Every row gives one point. Any point is a mix of the corners, with weights that add up to 1. It lies inside the corners' shape when no weight is negative. Say inside or outside, and name the corners with a negative weight.
In the rows, zero is written as 128.

Corners:
(1): [163 167 170]
(2): [108  79  91]
(3): [72 95 91]
(4): [148 135 175]
Points:
[139 130 163] => inside
[ 83 101 101] => inside
[101 115 117] => inside
[135 137 142] => inside
[154 157 162] => inside

Corners:
(1): [126 123  94  80  99 162]
(2): [152 153 140  84  45  21]
(3): [ 70 148  89 133 146 181]
(4): [164  80 140 166  97 127]
(5): [ 45 183 154  99 120 140]
(6): [126 113 142 142 206 158]
(7): [140 174 107 127 121 147]
Points:
[137 134 119 109  93 101] => outside (5)
[122 116 135 132 108 127] => outside (7)
[128 153 128  84 109 106] => outside (3, 4)
[137 121  77 113  83 152] => outside (5, 6)
[ 92 155 118 110 138 149] => outside (4)
[129 143 122 115 155 127] => outside (4, 5)
[118 140 112 112 124 152] => inside
[143 149  99 108  80 124] => outside (5, 6)

Corners:
(1): [145 164 117 116 119  74 130 143 203 101  63]
(2): [121 110 155  72 139 142 155 146 112 116 164]
(3): [158 187 152 152 163 107 107 106 136 127  92]
(4): [227 195 125 156  99 117 122 144 140  89  51]
(5): [124  79 136 100 126 198 126 119 147 116 141]
(6): [130  49 134 158 137 156 143 177 124 187 128]
(7): [149 192  92 143 106 112 109 150 161  89 109]
(8): [237 240  80 112 100  95  68 111 137 112  99]
(9): [120  52 173 183 110 124 149  90  97 162 141]
(10): [128  98  90 100 146 164 180 111 107 121 174]
(11): [ 67  96 118  76 131 163 152 109  96 129  82]
(12): [ 94 157 138  85 113 160 176 116 150 138 130]
Points:
[125 110 139 123 135 145 141 131 131 131 116] => outside (8)
[131 114 136 104 126 157 137 126 135 121 133] => inside
[152 156 114 115 133 135 128 135 139 125 111] => outside (9)
[119 137 132 110 136 129 135 111 133 123 111] => outside (4, 6)
[139 138 130 121 141 141 121 120 118 140 137] => outside (1, 4)

Corners:
(1): [177 157 138 106 131 155  60 134 100 131 113 175 111 150]
(2): [129 143 179 166  72 137 105 120 100 193 139 137 130 152]
(3): [167 137 161 108 159 185 130 132  91 105 151 145 124  64]
(4): [160 130 205 128 147 135 181 204  97 133 119 153 116  66]
(5): [ 93 101  21 178 174  60 191 148 151 173 198  74 150  92]
(6): [141  99 137 143 113 177  84 165 130 145 125 101 148 136]
(7): [116 168 182  88 125 135 103 173  75 121  98 135 102  74]
(8): [121 107 132 150 129 108 129 110 140 127 129 129 166 147]
(9): [121  77  65 161 163  68 155 116 146 186 168 134 136  84]
(10): [ 97  62  22 108 196 117 204 123 145 156 198  79 197 107]
(11): [101 139 187 144 162 162 127 168  18  79  92 162 112  90]
(12): [105  40  53 110 151 100 175 122 153 115 194  83 115 134]
(13): [128 107 113 112 117 131  82 180 124 136 167 155 177  97]
(14): [132 133 104 117  72 178  88 146 122 146 105 175 150 123]
(15): [179 115 131 125  79 134  85 110  89 142 134 119 141 144]
Points:
[127 107 110 137 139 121 138 133 117 144 147 123 131 113] => outside (13)
[113 111 108 116 118 152 103 136 120 141 126 141 153 134] => outside (3, 4, 5, 15)
[128 116 120 143 118 122 126 136 115 157 152 122 139 122] => inside
[134 125 129 133 127 138 114 154 104 139 136 140 128 104] => outside (8, 10)
[128 117 130 123 130 137 123 149 114 132 138 125 141 116] => outside (9)
[133 121 115 123 141 133 129 142 103 136 145 139 132 102] => outside (6, 8)
[131 126 127 130 122 137 116 144 109 144 133 138 144 112] => outside (12)

Corners:
(1): [ 74  94 164 157  83 143 172 166 161 109  81  89  97  75 113 175 158 162
 166 156]
(2): [ 72 153 152 193  81 131 181 103 117  74 173  78 186  88 134 110 160 163
  95 157]
(3): [181 143  79 182 185  87 174 110  78 163  68  93 174 146  91 185 134  54
 130  88]
(4): [ 67 134 123  94 126 115  77 140 127 153 110 137 119 133 182 111  65 142
  71 177]
(5): [163  85 104 196  92 148 160 171  62  76 140  93 182  77 157 141 163 119
 113  95]
(6): [164 187 100 140 119 157 110 199  99  77 151  89 182 135  86  96 105 105
 105 124]
(7): [192  78 193 176 156  80 166 133 118 111 153  88 136 158  87 116 131  72
 157 124]
(8): [110 184 129 136 116  91 137 187 132  96 157 128  85 117 132 198 125 114
 130  89]
(9): [182  97 111 140 146 107 180 118 143 163 157 125 181 175 124 126 156 143
 171  85]
(10): [ 65 134 152 114 115 109 118 187 136 180 154 133 153 114 140 142 157 146
 121 158]
(11): [189 163  67 159 179  70  94 125 105 161  63 160  74 127 113  74 167 139
 147 186]
(12): [ 58 101 151 176 169 160 194  85  90 177 134 139 113 151 125 198  84  90
 116 184]
(13): [102 131 137 147 177 116 180 164 114 168 171 120 126 105 134 187  66 141
 155 138]
(14): [125 154 189 182  88 157  96 186 148 118  94  86 198 158  93  96  81  70
 180  84]
(15): [ 58 121 126  97  70 128 154  85  76 160 115 138  94  90 158 116 140  94
  88 173]
(16): [ 96  98 143 164 151  91 169 152 107 151 106 181  86 114 105 103 180 106
  97 140]
(17): [ 85 116 213 173 150 185 179 121 150 118 154  96 118 140 164  71 189 150
 107 134]
(18): [ 93 121 175 115  95 141 122 108  75  98 168 127 143  99 145 173  84 182
  94 152]
(19): [ 76 163  92 135 126 147  97 129  90 163  77 103 100 136  75 136 170  82
 133 123]
(20): [160  74 159 111 153 151 120 130 170  99 143 141  89 112  93 111 175  81
 171  91]
(21): [172 119 112 119 174  88 130 107  82  86 108 145 151 121 154  65 186 131
 143 144]
Points:
[121 124 139 148 132 122 142 128 104 120 122 119 125 119 122 128 133 110
 122 139] => outside (9, 10)
[ 89 112 118 144 142 126 168 120 108 144 117 122 114 109 147 146 148 117
 111 134] => outside (6, 7, 10, 11, 14, 18)
[122 126 144 151 126 124 145 145 115 125 133 112 134 125 118 134 130 114
 127 130] => outside (21)
[137 133 124 147 128 123 140 126 103 115 126 109 145 123 118 140 122 115
 133 125] => outside (10, 16, 17)
[111 131 142 142 123 121 144 139 114 130 131 120 122 121 129 130 140 114
 124 133] => inside
[113 105 122 166 153 126 183 105  93 182  94 134 142 139 129 155 152 124
 152 137] => outside (2, 4, 6, 7, 8, 20)
[119 138 133 154 125 128 135 141 115 128 121 110 141 128 112 123 139 112
 133 128] => inside
[111 117 147 148 126 125 150 153 127 126 138 126 123 117 135 120 140 123
 130 137] => outside (3, 18, 19)
[115 119 135 146 131 113 143 135 114 137 120 124 129 119 126 140 136 123
 135 141] => outside (6, 17)

Corners:
(1): [113  98 135 113 112 114 151 117  96  94 150 124 167 147  95 119 119 146
 136 111]
(2): [136 106 102 115 122 121 160 139  97 140 119 127 157 148 107 112 116 119
 137 127]
(3): [130  95  62 110 102  95 141 118 107 121 111 111 131 114 104 123 103 104
 144 121]
(4): [131 119 135 107 129 102 142 123 120 149 138 136 127 134 127 143 113 115
 117 116]
(5): [132 172 104 122 152 128 101 154 180 147 129 127 107 148 147 138 115  94
 130 152]
(6): [125 120 132 123 159 132  96 191 117 138 114 110 103 114 249 139 141 153
  95 135]
(7): [101 232 124 120 137 158 120 134 161 136 168 136 102 154 171 124 146  96
  97 176]
(8): [ 88 110 134 134 100 143 154  95 216 116 125 152  86 143 164 156 125  81
 117 114]
(9): [131 106  77 157 182 130 135 128 164 136 125 108 158 145 117 139 118 105
 105 113]
(10): [ 99 129 152 117 110 134 137 138 105 142 143 139 128 112 119 110 115 132
 114 126]
(11): [101 129 152 123 113 128 135 136 114 129 124 143 149 114 116 135 136 167
 126 136]
(12): [147 155 112 117 127 121 148 113 106 124 140 129 145 135 103  95 124 147
 114 132]
(13): [124 187 146 125 126 141 135 115 125 130 166 145 151 130 105 115 119 106
 141 129]
(14): [122 111 143 155 132 123 138  98 101 141 147 107 136 157 106 114 125 104
 161 107]
(15): [114 112 158 145 105 125 127 124  91 144 141 139 173 134 128 115 123 174
 144 140]
(16): [159 109 128 142 124 102 133 145 109 143 142  99 128 124 123 131 129 111
 139 124]
(17): [166 132 111 115 138 136 106 129 135 127 119  94 152 132 133 131 122 135
 113 123]
(18): [119 124 110 119 162 130 136 111 161 147 152 134 117 143 117 120 130  80
 121 132]
(19): [117 101 110 147 112 126 130 121 123 131 126 140 110 131 119 140 104 107
 134 142]
(20): [132 126 115 116 152  77 154 133 127 145 107 133 147 143 134 110 105 114
 109 175]
(21): [ 98 171 153 129 109 147 104 134 139 135 153 160 115 137 143 127 143 103
 112 122]
Points:
[125 116 118 119 125 117 139 128 132 136 115 126 138 126 137 128 111 130
 123 125] => outside (1, 7, 16, 18, 19, 21)
[110 123 131 126 121 120 132 132 131 144 129 134 115 131 141 132 124 112
 129 135] => outside (1, 9, 12, 13, 17)
[122 130 134 123 103 119 150 116 103 125 134 135 153 136 102 110 120 132
 134 136] => outside (4, 5, 6, 9, 18)
[115 123 133 125 104 134 128 129 104 121 128 132 141 125 126 120 123 149
 137 120] => outside (4, 7, 9, 16, 18, 20)
[126 112 124 126 121 118 138 126 116 131 130 127 137 131 130 125 118 120
 125 118] => outside (5, 7, 11, 18)

Corners:
(1): [128 166 201  68 150 113 166 187 133  62 170 131 160 148 108  28 109 109
 131 135]
(2): [139 129 109 195  68 119 157  77 127 135  98 115 149 159  82 169 206 172
 176  68]
(3): [183  72 117 127  84 111 119 143  97  95 172 150 108 167 200  68 165 127
 157  87]
(4): [182 173 160 157  93 172 113  62 104 147  78 137 164  85 108 166 105 158
 180 111]
(5): [156 192 170 183 120 135 150 103 188 130 176  95 122 110 185  75 175 143
 159 151]
(6): [103 157 129  71 165 139 150 191 152  69 170 130  80 169 159 151 148 101
  86 122]
(7): [141 155 163  99 116 108 177  80 138 169  75  69  97 118 109 172 129 130
 165 135]
(8): [114 181  94 139 116  69  70 133 138  86  89  45 124 134 149 178 161 126
 156  69]
(9): [102 164 143  92 101 158 148 115  86 125  98 133 109  61 186  59 180 123
 134 147]
(10): [134 146 100 167 104 143 201 143 138 165 197 149 165 137 164  90 125 187
  90  92]
(11): [ 98 107 159 108 131  80 121 150 151  96 104 109  93  94 146 153 123 127
 153 109]
(12): [173 189 155  95 106 117 115 118 113 121 151 132 107 131 124  74 112 176
 173 135]
(13): [ 75 134 200  81 146  83  72 153 177 147 179 102  97 107 180 149 173 109
 153 102]
(14): [ 82  56 119 166 105 137  77 115 104  90 151 194 102 131 165 160 149  62
  75  71]
(15): [122  81 172 135 156  92 127 165 139 109 120 156 126 157 132 144 124 149
  90 159]
(16): [112  90 152 130 146 129 157 151 162 146 101 209 185 148  88  70 127 117
  67  61]
(17): [173  53 137 121  87 121 138 174 147 158 138 211 104 141 129 160 130  82
 104 133]
(18): [114 166 111 132 142 179 149 126 153 120 185 152 152 105 178  55 156  97
 152 148]
(19): [ 92  66 184 158  67 170  81  66 175 101  98 154 184 136 126 142 166 122
  93 106]
(20): [ 90 141 180 108  83 194 141  83 107 103  96 175 133 141 168 149 142 131
 135 166]
(21): [128 139 124 134 110 163 190 140  81 148 113  87 113 160 123  68  93 167
 159 150]
Points:
[122 142 147 135 116 129 137 122 141 129 129 126 133 124 139 125 144 136
 134 117] => outside (3)
[126  95 147 138 106 129 147 131 146 136 145 157 113 151 146 137 147 129
 111 116] => outside (1, 4, 8, 9, 18)
[128 129 136 129 117 121 132 130 130 127 130 138 114 125 148 126 143 129
 136 109] => outside (1, 19)
[136 135 144 127 110 136 134 126 132 126 136 141 128 133 142 115 139 131
 135 123] => outside (11)
[123 118 152 129 105 132 131 111 138 122 117 127 129 133 137 131 145 127
 131 115] => inside
[119 107 148 136 100 124 123 116 135 125 119 146 141 123 142 134 155 126
 131 100] => outside (5, 6, 12, 21)
[125 132 140 130 117 124 136 131 134 123 137 130 128 128 143 114 142 130
 129 109] => outside (20)
[119 144 154 122 109 135 123 110 128 111 117 117 127 124 140 121 144 129
 150 113] => outside (10, 15, 17)

Corners:
(1): [141 191 126 164  80 175 150 162 140  91 159  58 137 166 127 100  89 111
 133 137]
(2): [150 167 106 182 106  76 134 128  97 130  66 116 151  80 156 170 144 115
  81 134]
(3): [108  73  49  58  46 174 187 107 132 131 181 171  73  98 138 110  93 109
 183 173]
(4): [ 96 122 120  85  84  54  96 111 102 143  74 106 104 110 164 143 135 177
 194 148]
(5): [126 144 174  84 106 172 143  51 114 141 178 149 135 118  54 152 142 110
 177 150]
(6): [ 73 170 189  79 103 121 154 140 102 137 190  90 168 177 153 134 172 206
 147 102]
(7): [146  84 126 111 123 102 150 104  98 115 152 160 156 115 176 107 115 152
 106 160]
(8): [147 136  78  83 144 182  91 110 133 176 105 157  45 147  87  72 102  97
  69 133]
(9): [119 131 152  86  64 148 149  71  78 118 163 161 128 166 151 130 139 118
 154 133]
(10): [109  96 106  77 149 157 127  87 141 166 193 137  76 152 159 122  94  90
  88 166]
(11): [111 182 165  92 135 167 122 144  64 101 137  87 113 171 126 141  83 133
 143 133]
(12): [ 77 169 123 124  80 142 148 128 205 135 170  94 136  88 123  82 106 150
 143  99]
(13): [116  85 129 119 168  86 143  82 168  98 142 124 162  58 150 124 134  90
 205 108]
(14): [131  94  87 128 167 166 114 101 202 105 172 147  72  82  92 172 138 107
 155 109]
(15): [162  59 119 121 125  79 152  95 186 113 110 163 177  70 152 193 136  89
 151 113]
(16): [174  62 148 126  92  76 114 110 106 104  83 101  97  80 124 181 111  88
 203 119]
(17): [109 134 136 179 125 150 122  99 157 142 113  88 116 152  96 100  98 109
  81  91]
(18): [131 155 106 150 134  68 146 106 192 124 149  59 145  71 156 145 141 195
 179  72]
(19): [143 149 119 124 151 143 128 151 150 163 164 169 119 133 162 122 103 102
 124 144]
(20): [112 119  66 163  79 133 101 131 123 132 134  83 116 162 137 131  81 121
  91 100]
(21): [179 104  98 172 163 160  75 119 192 159  93  80 131  86 108 156 127 136
  87  55]
Points:
[122 123 129 134 114 114 123 119 146 120 140  94 131 122 145 140 116 137
 149 105] => outside (2, 3, 5, 8)
[133 117 119 123 119 121 129 109 130 132 132 119 115 113 140 142 116 110
 130 132] => inside
[113 144 118 122  74 110 134 140 109 117 108 105 127 141 154 119 105 121
 150 134] => outside (5, 7, 10, 14, 18, 21)
[133 133 105 139 132 115 119 119 156 128 120 109 127 113 146 125 113 123
 119 112] => outside (3, 5, 6, 16)
[129 121 115 124 112 128 126 117 135 128 130 114 116 120 137 131 114 122
 134 117] => outside (5)
[105 137 128 100 139 132 134  94 167 140 159 117 120  97 124 116 131 140
 173 110] => outside (1, 2, 7, 15, 16, 20)
[125 124 107 124 118 132 132 105 142 133 136 127 121 113 134 128 115 118
 129 129] => outside (6, 16)

Corners:
(1): [134  92 135 173 100 132 177 132  91  61 146 148 154  96  63  80 101 163
 153 169]
(2): [127 111 122 156 146  94 134  82 111  53 129 153 164 121 108  72 168 153
 133 158]
(3): [174  87 162 123 117 140 193  62  79  51 178 154 156 131  87 150  99 166
 115 149]
(4): [139 138 178 156 128 121  74 104 156 191 141 123 118 107 201 137  75 120
 152 165]
(5): [139 127 172 105  99  86  98 122 142 174 112 124 142 118 151 135  95  77
 157 158]
(6): [116  64 145 166 129 119 129 105  96  50 127 147 186 133 100 105  91 142
  99 135]
(7): [130 116 163 144 148 110 124  99 145 203 148 172  85 111 119  96  44 108
 141 215]
(8): [126 118 136 104 166 134 116  77 104 203 118 131  99  89 169  89  82 140
 162 143]
(9): [ 94 149 145 117 114  93  96  83 183 171 133 139  70 131 126  69  63 135
 135 173]
(10): [ 99 136 107 133 133 103 102  80 124 117 132 136  90 114  83 169 178 166
 100  68]
(11): [104 178 113 110 145 135 166 119 120 118 102  80 141 168  85 179 144 122
 182  82]
(12): [176 111 137 130  95  99 110 109 120 208 100 155  39 126 155 111  59 141
 124 208]
(13): [105 164 155 102 156 125 136 130  88  89 130  86 118 132  76 174 161 156
 137  83]
(14): [107 149 115 112 154  75 171 141 109  82 163  84 154 147  94 159 149 163
 143  52]
(15): [ 87 117 182 101 101 141 140 144 103 120 152 145 149 189 112 204 174 159
 111  77]
(16): [133 127 170 139 108 138 117 122 148 193 132 154  88 111 209 140  33  40
 119 199]
(17): [ 90  69 161 183 119  94 150 107 159  98  92 112 142 100 108  65 137 130
  80 117]
(18): [108 142 132  94 134 140 133 120 122  95 130 167 168 127  99 172 145 188
 109 129]
(19): [129 174 131 116 165 123 147 134  99  85 139 134 162 168  86 157 171 142
 117  19]
(20): [143  86 157 128 137 145  58 136 202 189 129 114  78 111 169 106  69  76
 144 179]
(21): [104 167 135 113 118 127 130 105  98 148 155  85 165 135  93 158 190 133
  98  87]
Points:
[138 129 145 121 133 121 164 109  79 107 142 126 151 141 103 137 120 134
 140 123] => outside (4, 9, 10, 17, 18, 20)
[127 126 144 128 125 115 124 108 130 145 128 139 111 126 123 121 101 138
 129 149] => inside
[139 108 145 152 118 107 115  99 147 158 128 132 103 110 138  99  75 108
 136 189] => outside (8, 13, 15, 18, 19)
[133 136 140 116 131 121 133 114 119 141 133 132 120 127 123 129  96 121
 141 152] => outside (4, 10, 15, 17)
[112 119 143 137 122 113 125 114 127 136 119 116 121 120 125 115 116 130
 136 133] => outside (3, 7, 18, 19)
[115 132 138 129 126 107 141 111 112  99 137 130 142 136  90 140 138 158
 123 110] => outside (8, 16, 20)
[133 116 146 145 131 127 116 118 113 138 120 142 116 118 138 119  98 111
 146 154] => outside (3, 9, 14, 17, 18, 21)

Corners:
(1): [164 132 176  79 142  91 117 103 204 148 117 153 129 170 124 149 115 134
 125 112]
(2): [118  71 113 117  64 113  71 143 135 145  59 147 135 156  90 172  95 150
  72 146]
(3): [168 145 120 137  87 124 109 181 166 102  75 154 134 195 170 143 116 218
 125 149]
(4): [150 146 173  76 152 171 168 133 133 159 129  96 190 170 166 109 195  40
 183  84]
(5): [130 174 158  75 181 100 235 132  90 157 115  65 175 150 151 111 222  67
 154  93]
(6): [ 80 173 182  66 194 163 164 143  62 100 167  79 186 118 172  77 142 113
 164  84]
(7): [171 116 131 111 137 144 134  80 152 113 108 162 162 159 124 171 108  85
 181 155]
(8): [ 86 113 104 151 111 179  38 120 102 108 111  79  94 132 128  82 125 184
 135 124]
(9): [ 83  96 116 145  94 191 112 107 124 147  82 100  81 118 110 160  57 156
  55 106]
(10): [ 94 205 168  63 146 163 173 110 117 133 141 115 160 113 125 111 174 145
 175  78]
(11): [145 107 122 178  96 133 129 172 170 144 113 169  70 114 140 116  98 177
 113 197]
(12): [103 180 141 181 126 154 118 160  53 154 149  97  82  98 127 107  99 123
 109  92]
(13): [121  85 138 138  89  39 102 113 157 102 131 176  97 100 178 194  90 177
  79 115]
(14): [ 84  73 134 189 119 107 100 192 199 174 140 165  99 161 126 183  95 165
 132 132]
(15): [132 125 110 177 127 171 118 109 134 107 143  75 124  78  78 118  78 143
 130 121]
(16): [ 93 156 110  96 138 184 127 149  71 115 178  27 113  61 115 132  58  89
 157  76]
(17): [195 109 168  89 126 117 202  68 109  87 142 146 135 166  87 114 191 124
 201  85]
(18): [115 174  97 111 155 144 133 137 132 108 135 119  87 113 154  60 107  59
 123  73]
(19): [164 122 119 116  88 122 111 109 150 108 147 154 129 176 151 152  90 138
  98 161]
(20): [ 97 173 197 108 105 143 162  92 161 128 127 119 144 129 118 112 129  97
 156 132]
(21): [164 146 125 113 101  89 164  74 121 145 137 150 153 155 145 101  74 157
 163 140]
Points:
[115 123 154 113 116 128 135 114 140 129 130 119 132 127 130 131 126 139
 133 124] => outside (3, 7, 12, 18)
[132 140 144 123 120 131 142 129 141 126 141 129 119 129 142 127 104 140
 138 112] => outside (2, 5, 7, 8)
[131 118 132 137 109 133 122 124 141 134 123 125 122 135 122 147 106 142
 136 130] => outside (6, 18)
[120 138 135 115 125 147 126 129 122 123 134 113 128 127 134 121 108 123
 137 110] => outside (5)
[123 141 135 116 127 146 132 118 121 129 131 109 137 139 127 121 115 128
 145 111] => outside (11, 13)
[126 128 133 125 125 133 128 133 132 133 126 124 124 139 131 129 116 130
 132 112] => outside (20)
[128 136 147 108 119  99 146 113  99 113 138 129 145 138 144 146 136 138
 148 111] => outside (1, 4, 9, 11, 15, 18)
[135 138 138 111 131 136 148 116 137 121 134 116 137 137 136 124 122 124
 150 115] => outside (2, 12)
[ 99 113 129 128 103 151  97 125 136 119 123 116 138 131 139 156  83 157
 128 130] => outside (1, 5, 11, 12, 17, 18)

Corners:
(1): [146  71 176 105  90  99  77 105 173 117  67 180 183 115 158 115  86 130
 189 117]
(2): [107 149 176 159 217 111 102  90 107 196 123  90 107  53 201 125 178 103
  62 121]
(3): [131 114 135 101 107 153  36  80 134  74 137 129 115 152 141 117 152 134
 135 100]
(4): [ 56 172 181 154 189  82 145 127  87 158 166  76  84 106 141  78 126  73
 119 175]
(5): [102  86 176 167 114 143  85 101 163  83 114 178 141 139 128 107 138 140
 112 139]
(6): [149 108  92 122 116 175 181 176  96 122 123 127 174 164 113 113 106 133
 126 134]
(7): [ 70 173 144 194 175 141 143 138 108 145  93 134  80 104 190 158 156  43
 119 153]
(8): [ 91 139 108 109  92 142  69 129 107  97  71 194 172 120 182 128 129 145
 179 119]
(9): [ 86 101 153 125 149 159  56  94 125 121 104 122 141 137 107 141  58 163
 200 109]
(10): [118  96  84 119 163 148 172 136 154 145 148 120  81 103 119 119  95 107
  46  85]
(11): [130 186 153 148 234 145 182 147 121 182 107 128  54  70 118  93 188 100
 107 177]
(12): [172  71  90  89 107 160 116 138 111  82 192 104 156 109  78 139 120 144
 149 144]
(13): [101 136 126 169 193 139 119 174 161 160 124  93 110 124 142  95 162  99
  95 110]
(14): [118 130 104  99 146 123  76 106  87 146 165 187 137 178  94 117 111 136
 141 125]
(15): [119 124 137  93 124 152 132 152 146 169 164 134 149 135 125 114  90  83
  63 131]
(16): [125 110 146 123 170 136 116 217 102 135 131 121  51 100 184  99 135 112
  85 127]
(17): [105 129  75  76  79 107 114 123 105 111 147 135 128 169  96 189  72 131
  97 139]
(18): [118 137 100 184 117 159 105  91 161 122 131 154 133 150 142 130  72 158
 169 107]
(19): [128 103  86 100 107 162  58 145  89 128 105 103 117 105 110 104  96 108
 101 129]
(20): [142  64 123 133  46 163 158 119  88 189 158 106 148 159 136 115 129 129
 114 108]
(21): [ 99  73  97 113 110 157  87  91 143 113 115 118 146 127 176 134  99 137
 132 132]
Points:
[109 131 134 125 145 137 116 130 120 142 131 131 122 123 134 115 121 113
 120 134] => inside
[118 116 121 124 143 142 122 128 122 140 136 133 125 127 131 119 117 118
 105 122] => inside
[124 121 133 131 132 141 113 110 120 136 136 128 126 124 120 128 116 116
 122 130] => outside (8, 13, 16, 21)
[ 91 134 148 141 138 114  82 118 112 135  99 133 108 115 173 117 161 103
 110 143] => outside (6, 9, 10, 12, 15, 18)
[112 105 125 140 121 152 118 109 148 137 111 131 137 132 153 131 122 126
 119 111] => outside (4, 12, 14, 16, 19)
